Rows are points. Each copy is the shape, with its points in the same order, turned, moved and blurred by noise. Say if it was mirrored as well.

Shape:
[[ -9.6   8.5]
 [-14.2 -35.3]
 [-47.9  11.2]
 [ -9.5   1.1]
 [  7.8   7.3]
 [  4.7 -29.0]]
Copy 1 (6 x 2):
[[ 12.7  -8.9]
 [  9.0 -53.0]
 [ 50.7  -9.8]
 [ 12.2 -13.1]
 [ -5.4  -8.2]
 [ -7.5 -39.0]]
Copy 1 is: mirrored
Copy 2:
[[-11.5  -9.0]
 [ 28.6 -15.7]
 [-20.1 -47.5]
 [ -9.7 -11.4]
 [ -5.8   7.0]
 [ 27.1   2.0]]
Copy 2 is: only turned
Copy 3:
[[-19.7  -4.9]
 [ 17.5 -32.1]
 [-40.3 -34.7]
 [-12.1  -9.3]
 [ -7.1   9.6]
 [ 19.2 -11.7]]
Copy 3 is: only turned
Copy 4 (6 x 2):
[[-10.1  11.0]
 [-16.2 -33.9]
 [-48.7  15.1]
 [-10.8   2.7]
 [  7.1   9.0]
 [  2.5 -27.3]]
Copy 4 is: only turned

Shape, 9 rows:
[[  7.7 -16.2  14.9]
 [ 33.5  -8.1 -26.7]
 [-14.9  24.5 -12.0]
 [  3.3  10.7  -9.2]
 [-30.5 -15.2 -26.0]
 [  4.4  18.9 -16.9]
 [-28.3  12.5   1.5]
 [ -9.3  20.6  27.7]
 [ 45.6  -2.5  40.3]]
Copy 1 (9 x 3):
[[ 15.7 -12.8  24.7]
 [ 27.2 -32.9 -19.0]
 [  0.8  21.1 -14.5]
 [ 13.2   2.2  -8.3]
 [-30.9  -9.3  -6.1]
 [ 14.0   5.7 -19.0]
 [-10.6  22.0   5.5]
 [ 17.4  30.3  20.9]
 [ 61.7 -10.1  34.7]]
Copy 1 is: only turned
Copy 2, 9 rows:
[[ -6.7 -18.8 -16.0]
 [ 36.3   1.9 -32.8]
 [  9.6  19.3  21.4]
 [ 14.5   6.0   1.9]
 [-14.4  36.4 -10.1]
 [ 23.4  12.6   5.5]
 [-11.9  14.6  20.1]
 [ -6.8 -17.5  27.0]
 [ 17.3 -58.4 -11.4]]
Copy 2 is: only turned
Copy 3 (9 x 3):
[[  4.7 -17.9   5.8]
 [-40.0 -26.5  27.4]
 [-28.4  19.2 -10.4]
 [-24.8   2.4   3.7]
 [-31.6 -16.5 -36.0]
 [-34.3   9.6   6.9]
 [-11.8  15.0 -23.0]
 [ 11.0  24.7   0.7]
 [ 22.5  -9.0  50.0]]
Copy 3 is: mirrored

Shape:
[[ 24.8 -26.7  40.8  18.4 -29.8 -22.2]
 [ -6.7  -6.8   3.5 -35.9 -15.5  32.8]
 [ -5.4  -3.2   4.7   2.7  -7.8   8.2]
 [  6.7  40.5  -8.8  -3.8  -8.6  23.7]
 [ 19.7 -20.7   3.3 -45.4 -16.0 -11.7]
 [  2.1  28.8   6.9 -13.8 -38.0  13.1]
 [-22.6   8.8 -29.6   0.8  25.9 -13.8]
 [-15.9  21.5 -19.2  -2.5   7.9  30.8]
 [  5.9 -13.5 -16.2 -34.5  28.1 -23.4]
 [-10.1 -17.5   3.5   3.6  38.7  10.7]
 [ -9.2 -15.2  32.1 -22.1   8.1   0.4]]
Copy 1:
[[  7.6 -37.5  -6.7  32.3 -36.2 -20.5]
 [  6.8 -20.3 -16.9 -49.3 -18.0  18.1]
 [  2.5  -1.2 -11.9 -15.6 -14.1  -6.0]
 [ 11.7  31.8 -18.3 -23.2 -32.5  23.1]
 [ 37.8 -38.4  13.7 -26.7 -23.8   5.9]
 [ 11.3   6.5 -19.1 -28.4 -54.6   6.6]
 [ 16.7  32.2  18.4 -26.8  12.8 -16.7]
 [  2.0  30.8 -18.0 -37.6  -2.4  13.4]
 [ 36.6  -7.0  38.6 -25.6  10.4   2.3]
 [ -9.2   0.9   8.9 -10.2  27.3   5.7]
 [-12.8 -28.3  16.6 -18.8 -11.8   4.2]]
Copy 1 is: only turned
Copy 2, 11 rows:
[[ 11.2 -17.4  48.2  -6.6   1.0   5.1]
 [-15.7  11.4 -17.0  25.2  34.8  37.8]
 [ -4.9  11.3  -5.2  13.3   6.6   5.8]
 [ 22.7  35.4 -32.7   5.6  25.4   3.3]
 [ -2.8 -35.8 -14.0   1.9  25.1  37.2]
 [ 16.4  32.0 -10.7 -15.6  25.2  27.1]
 [-18.2   0.4 -48.7  10.3  -7.7 -22.7]
 [ -0.7  34.0 -43.0  24.4  17.1  -0.5]
 [-10.3 -42.7 -40.9  11.1  12.3  -4.2]
 [-19.5  -7.4 -15.7  39.6  14.3 -28.4]
 [-22.7 -13.4   5.0  10.2  33.9   3.3]]
Copy 2 is: only turned

Shape:
[[ 30.6   3.2   5.2 -12.3  12.1  41.3 -36.4  20.6]
 [-13.6 -15.9  23.7  25.5  15.9 -17.8  15.5  10.0]
 [ 22.8  27.9  -2.0 -28.1  46.8  16.6 -35.3  -3.9]
 [-59.1   8.5   0.1  21.5   0.8 -24.2   3.4  -6.4]
 [ 18.6   2.8  38.7 -26.4  10.1  15.0 -45.6 -30.3]
 [ 26.0 -10.8  -0.7   1.8 -21.7 -13.9  -2.6   9.0]
 [ 35.0  12.1   9.2  -5.3  20.5  -1.2 -48.2   2.1]
 [-10.3 -10.5  17.0  -1.8  -6.1 -12.7 -14.1  23.0]
 [-35.7 -16.2   9.2  -7.8   1.3 -18.4  21.4 -16.1]
 [ -5.0  23.4   2.7  22.3   1.4   1.8   2.4  20.3]
 [-31.1  23.6  20.8  14.4  -2.9 -16.9  28.2   1.3]
 [ 10.4   2.9  22.4 -18.3  -3.6 -15.9 -12.5  30.2]]
Copy 1:
[[ 28.3   8.3   7.6 -32.8 -22.7 -10.9 -59.3  12.6]
 [ 25.1  12.4   3.9  35.6  17.1 -10.8   6.0  -8.3]
 [  3.7  33.2  19.0 -37.3  -2.7   0.9 -61.9 -24.4]
 [-30.3  17.1 -17.8  36.2  29.9 -22.1   7.7  -1.0]
 [ 30.7  15.3  10.0 -55.3  32.8 -36.8 -36.8  -8.4]
 [ 21.3  13.6   7.4 -15.2 -20.7 -20.2  18.6  10.6]
 [ 21.8  30.6  19.6 -32.1 -15.8 -34.4 -36.3 -14.9]
 [  5.4   6.4  13.3   7.6   8.5 -32.2  -1.9  15.9]
 [ -7.0  -9.4  -7.2  14.8  37.9  -1.9  13.7  -3.7]
 [  8.2  37.4   2.6  24.6 -12.9  -4.8 -15.1  15.6]
 [  5.1  38.2  -0.7  31.3  33.8   1.1  13.3   8.4]
 [  8.7  13.6  39.3 -11.1   0.6 -22.3  -2.6  13.4]]
Copy 1 is: mirrored
Copy 2, 12 rows:
[[ 11.3  43.8  -7.1 -38.6   1.7  41.6 -32.5   2.8]
 [ -2.5  -9.2  21.9   3.4  19.5   0.6  10.4  28.1]
 [ 19.7  41.1 -10.0 -28.5  40.1  49.2  -8.1 -29.2]
 [-23.8   1.0  10.3  57.4  28.8  12.5   6.8  14.8]
 [ 34.7   7.4  22.3 -13.9   7.3  68.2 -25.8 -20.9]
 [ 18.1  -0.2  -3.0  -4.5 -10.4  -9.0 -24.9  -3.7]
 [ 37.2  23.8   0.0 -21.5  31.7  31.2 -34.2 -10.6]
 [ 13.0   0.9  -8.0  10.5   2.8  18.9 -11.0  23.9]
 [-18.1 -24.5   7.5  26.9   5.8  18.6  17.7  -2.3]
 [  1.7  38.4   9.6  10.7  12.9  -1.1  -2.5  15.1]
 [ -2.0  13.6  22.1  37.5   7.5   1.7  28.6   9.7]
 [ 34.4   9.8 -16.8  -1.0  -0.9  17.8  -1.0  15.2]]
Copy 2 is: mirrored
Copy 3:
[[ 49.2  25.8  12.4  -4.8  -5.3  28.1 -27.1  23.7]
 [ 11.8 -27.5  33.9  10.9  12.2  -1.3  23.5  -7.2]
 [ 38.0  19.9   2.3   9.5  43.2  15.2 -48.2  22.8]
 [-26.1 -22.2  17.4  14.2  29.7  31.9  24.5 -29.9]
 [ 68.5  10.4  -6.4  -7.6  29.2  13.4 -26.2 -24.3]
 [ 14.4 -16.3  -2.9  -1.4 -24.9  -7.4 -10.7  -1.7]
 [ 46.2  -4.8   3.2  19.1   7.3  14.7 -46.5   2.4]
 [ 10.3 -10.1  31.7  -5.7  -5.2  11.8  -7.2 -19.4]
 [-11.8 -23.0   6.4 -20.0  31.6   0.3  25.8 -24.0]
 [ -1.8   6.3  16.2  29.9  -2.1  13.2   8.4   4.0]
 [-14.1   2.2  18.4  21.0  19.2  -2.0  31.4 -20.8]
 [ 18.0   3.7  30.7   0.8  -7.2  -9.2 -24.4 -17.4]]
Copy 3 is: only turned
Copy 4 (12 x 8):
[[  6.9  -0.8  11.8  18.0 -32.7  47.0 -31.7  15.7]
 [-15.9  -2.4  17.5 -13.5  28.1 -16.4 -12.8   4.2]
 [ 17.1  -1.9  -0.6 -25.2 -54.5  26.5 -40.1  -6.9]
 [-28.6   4.0 -31.5 -15.1  13.1 -49.0 -20.3   9.4]
 [-35.8 -32.4  24.7  -3.3 -53.7  17.9 -36.9 -14.2]
 [  9.3 -32.2   7.7  25.7   1.9  -4.0  -8.8  -9.5]
 [ 13.9 -22.1  19.3   0.7 -34.6  15.5 -56.8  -6.4]
 [-13.0 -30.0   0.2   2.8   6.6  -1.7 -22.2  22.8]
 [-34.0 -16.4 -19.9 -17.9  11.2 -22.2   9.4  -8.7]
 [ 11.9   8.2   3.0   5.5  -3.9 -21.0 -14.1  22.2]
 [-15.0   3.5  -0.6 -10.5   0.5 -49.7   5.7  12.8]
 [  6.9 -37.1  15.6  -2.8  -8.4   0.0 -11.4  24.1]]
Copy 4 is: only turned

Shape, 17 rows:
[[-21.5 -16.0  13.6  35.6  19.8  23.1 -39.2   3.7  66.1  20.8   9.3]
 [-22.6   1.7 -15.6 -42.1  36.4  -9.6  10.1 -19.0  19.5  37.2  16.0]
 [-29.4 -33.6  14.8  50.5   7.8   2.6 -28.5  -5.5  44.0  47.5   2.4]
 [  9.4  15.1   7.5  -5.1  18.5 -28.5  -5.8  43.3  -1.3 -12.3 -15.9]
 [-29.6   5.2 -21.7 -29.1  26.6  13.5  -5.5  -0.6   2.4  15.1  26.1]
 [ 24.4  -9.0 -12.5  -1.2  -0.9  17.8   9.2  37.7   0.9   1.1 -42.3]
 [-12.5  17.6 -28.7 -35.8  16.1 -16.0  12.9 -51.1  19.5  13.7  22.9]
 [-55.7  18.5 -23.1 -46.2  13.9   2.0  14.5 -18.5  24.2   2.2   2.6]
 [  8.9  23.7  11.5  22.3   1.9   5.6   9.4  27.2  14.1  -3.2 -19.1]
 [ 29.1  33.5  14.7   6.4  -6.0  -4.5 -17.4  49.5  -5.5   8.1 -43.3]
 [ -6.3   5.5  24.1  -9.0  -9.9  -9.5  10.8  26.9 -16.4   5.6 -31.5]
 [  3.3  -0.5  -0.6  29.5  13.8  -5.3 -12.0  24.7 -19.1  -3.8 -20.0]
 [ -9.5  -3.5  -0.1 -56.6  -1.6   2.0  -6.1 -21.2   5.1  -6.8  17.5]
 [-41.6   9.2 -32.9 -20.0  -5.6  11.1 -30.4 -26.1  22.1  30.8  14.8]
 [  9.9  19.2  12.5   3.2  -3.9   3.8  21.8  33.3 -10.8  12.5  13.6]
 [  1.9   3.9   9.0  27.3   4.7   5.8  -4.4  18.6  -0.5 -12.2 -21.8]
 [  1.7   0.1 -17.5  -2.3 -17.4 -22.6   5.9  39.2  12.0  -4.7  -4.5]]
Copy 1, 17 rows:
[[ 39.1   0.4 -22.5  -6.4 -24.1 -24.8  49.1 -60.6  30.8  -7.3  25.2]
 [ 47.6   7.7 -18.4  -2.1   0.5  21.1 -21.0   4.4  21.0  38.6  24.8]
 [ 55.3   0.8 -17.6   3.9 -53.9 -26.3  30.2 -58.0  27.3  -0.6  -5.9]
 [ -2.1 -11.9  -1.9  -8.1  24.7 -36.8 -27.6  -3.3  28.2 -18.5  -7.1]
 [ 21.2  18.1   7.8 -10.1  10.3  12.5  -0.3 -11.2  18.4  40.1  18.9]
 [-25.8 -19.4  11.9  21.1  -9.3 -10.9  -2.0   5.8  50.6 -21.7  -3.1]
 [ 39.0  20.2 -28.2  -7.5   3.1  41.7 -10.8  16.8 -13.1  23.1  15.3]
 [ 30.2   1.4  -7.6 -46.7   4.2  33.0   5.3  18.7  19.7  35.2  18.4]
 [  3.9   6.0   4.1  -3.1  -3.7 -33.0   8.6   6.3  33.1 -37.0  -0.5]
 [-10.8   0.8  15.8  -0.5   8.4 -26.7 -26.9  -9.8  53.4 -59.9  -8.4]
 [  9.7 -18.5  31.4 -12.7 -12.5 -20.7 -26.6  10.6  30.2 -22.8  -9.7]
 [  4.1  -3.6  17.0  11.9   7.1 -29.4   1.5 -14.7  25.0 -17.4 -32.9]
 [ 13.9 -11.2  11.6 -15.6   3.8  29.8 -18.6  -3.6 -12.8  14.9  34.4]
 [ 27.5  26.2  -7.3 -29.2 -17.1  42.8   7.3 -34.2  16.9  23.3   7.8]
 [  0.6  24.1  23.5   3.2  -8.6 -36.8 -19.4  11.3  19.6 -10.8  10.5]
 [  5.0  -7.4  14.8   2.3  -1.0 -28.5  15.4  -6.9  22.3 -28.4 -15.2]
 [-25.5  -1.4 -10.8 -15.4 -14.1 -25.7 -19.8  -1.7  19.1  -4.5  -7.1]]
Copy 1 is: only turned
Copy 2 (17 x 11):
[[-17.7   2.9  16.2  -3.6  33.4  65.8  19.7 -32.8  30.6  -5.8 -20.7]
 [ 27.7 -17.8  37.9  10.4   2.0  19.7   9.9   6.6 -10.1  40.2  26.9]
 [ -8.6 -14.6   1.1  26.5  49.4  62.8  22.6 -16.0  12.8 -16.4 -31.9]
 [ -9.9  15.3  28.2 -22.0  -7.9 -17.2 -13.6  26.7  -7.5 -20.7 -21.4]
 [ 20.9 -22.2  19.9 -23.2   1.2  25.5  -0.7  -3.5 -13.8  17.8  29.0]
 [-14.5  25.2   7.6  -6.1 -27.1  -7.1  -4.7 -15.5 -41.3  -7.0 -38.8]
 [ 17.8 -25.2  25.3  18.8   7.4 -13.7  -1.9 -15.1   8.5  40.1  48.0]
 [-14.1 -31.5  33.6  -3.6  -7.7  20.4 -18.5   0.0  -9.2  40.0  46.8]
 [-30.4  28.9   0.3 -13.0   9.1  -5.4   5.6   5.8 -13.7 -14.8 -12.4]
 [-13.2  49.0  -0.1 -18.1   2.4 -14.6 -26.3  20.0 -20.9 -11.3 -45.2]
 [-16.8  13.9  -2.0   6.2 -13.7   3.4 -21.1  31.2 -29.9 -18.1 -12.7]
 [ -4.0   8.3   6.1 -13.1  16.4  -4.8 -12.9  -3.7 -23.9 -37.7 -23.5]
 [ 21.2 -15.0   7.8   5.4 -33.4  12.3 -21.0   0.0  14.3  17.6  31.3]
 [ 11.4 -35.0   1.8  -1.7  21.8  37.2 -26.6 -25.2   4.0  41.3  15.1]
 [ -4.2  11.0 -16.0 -24.7  -3.4  -7.5  17.1  27.7 -22.2  -6.2  -1.0]
 [-23.3  18.0   3.0  -6.1   5.7   0.3 -10.4  -7.3 -13.7 -35.8 -14.0]
 [-16.9 -20.0   5.6 -19.1 -12.2 -17.9  -5.0   9.4  -6.0  -1.8 -35.1]]
Copy 2 is: only turned
Copy 3, 17 rows:
[[-39.3   3.1 -18.2 -34.2  61.2  25.2 -40.2 -13.2  27.9  10.7  -6.4]
 [ 24.3 -12.5   7.2 -10.2  19.8 -12.1 -23.5  -3.1 -18.4  63.1 -16.3]
 [-40.7 -26.7  -9.3  -7.9  65.4  12.3 -28.7   6.9  43.4   6.6  -9.8]
 [ 11.6  28.6 -17.6  -4.1   4.1 -21.7 -12.4  12.6 -24.6 -24.9  12.4]
 [ 14.8 -13.5  -6.7 -25.4  13.1  -3.5 -22.8 -14.3 -27.1  30.4 -39.7]
 [ 15.0   2.4  11.5 -30.4  -7.0  18.4   7.6   8.7  -7.6 -32.1  23.3]
 [ 18.0  -0.7  15.9   5.7 -15.5 -10.6 -35.9 -23.9  -1.5  65.7 -27.2]
 [ 41.1   2.3  14.6 -27.5  16.1 -29.8 -19.5 -38.9  -1.8  41.8 -35.3]
 [-13.1  19.3  -4.8  -6.8   7.7   0.0   5.1 -19.9  -3.8 -23.8  17.5]
 [-19.8  25.9  18.6 -13.4   0.8 -13.3   0.2   9.8 -30.0 -48.9  27.7]
 [  1.9   2.2   4.7 -16.5  -0.4 -36.6  19.1   8.2  -4.4 -21.9   8.1]
 [ -6.4  10.8  -9.9   2.5   5.3   5.3   1.5  16.3  -4.0 -36.9 -13.2]
 [  9.8  -0.4  -0.3 -43.6 -26.2 -29.8 -27.1  -3.7  -4.7  40.8 -24.3]
 [ -2.5 -20.9  29.1 -25.5  20.0  -8.2 -49.2 -25.5   0.1  27.9 -46.6]
 [-12.1 -13.4 -19.4  -4.9  -8.0 -14.5   9.8 -17.7 -27.6 -11.3  12.1]
 [-10.9  17.5 -10.4 -10.5   3.8   4.7   4.8  -1.3   8.6 -30.1  -3.7]
 [ 19.0  -8.5 -11.2  -8.5  -5.0 -17.2 -29.5  -9.8  -5.0 -29.3  16.3]]
Copy 3 is: mirrored
Copy 4:
[[-29.4 -18.6  -8.9  11.3   1.9  59.4   5.4  34.6   7.8   0.0  37.6]
 [  5.3 -36.0 -41.1 -22.3 -27.1   2.4 -13.6 -18.2 -20.5  15.2  -2.2]
 [  0.8 -28.3 -12.1  27.4  10.9  42.1 -19.6  40.7  22.4  -5.6  35.5]
 [ -5.4  -9.8  48.7 -32.5  -7.9  10.1  -5.1   4.2  12.2  35.9 -24.9]
 [ 11.6   2.3 -32.8 -28.9 -26.0  22.7  -5.1  -6.4 -19.0  16.2  -9.6]
 [-13.1  -2.6  19.6 -24.0  25.5 -22.5  26.6  28.3  18.9  11.3 -30.7]
 [  2.8 -21.4 -29.0 -17.0 -44.0  -4.8  -6.9 -45.8 -16.4 -14.5   6.0]
 [ -7.2  -2.6 -51.1 -22.3 -55.8   0.6   5.2 -20.1   7.6  22.9  -6.0]
 [ -6.0  -0.6  32.8 -13.2  13.5  10.1  23.1  -5.4  29.5  21.4   2.4]
 [-13.6  -4.7  48.3 -16.5  33.6   9.6  13.6  -5.5  37.0  24.9 -43.4]
 [  2.8   7.4  20.4  -5.8  11.4 -20.0  -8.7   2.5  26.8  37.6 -25.0]
 [ 21.1   1.2  42.0  -2.2   3.3  10.7  11.2  22.8  12.3  11.8 -16.6]
 [-23.7  16.3 -19.9 -14.0 -29.7  -9.9 -20.2 -20.6 -26.1  10.0 -13.8]
 [ -0.3   3.5 -53.0  -5.5 -29.6  33.5 -14.0  -8.6   6.2 -21.5 -12.6]
 [ 12.7  15.8  18.1 -38.0  23.6  -0.8  -0.9 -13.2  14.5  26.4   2.0]
 [  2.2   7.6  35.6   1.8   4.7   7.9  19.7  16.6  18.5  16.7  -3.4]
 [ -9.8   6.4  23.5 -45.4  -8.3  -3.0 -12.8  13.0  32.3   2.6 -11.4]]
Copy 4 is: mirrored
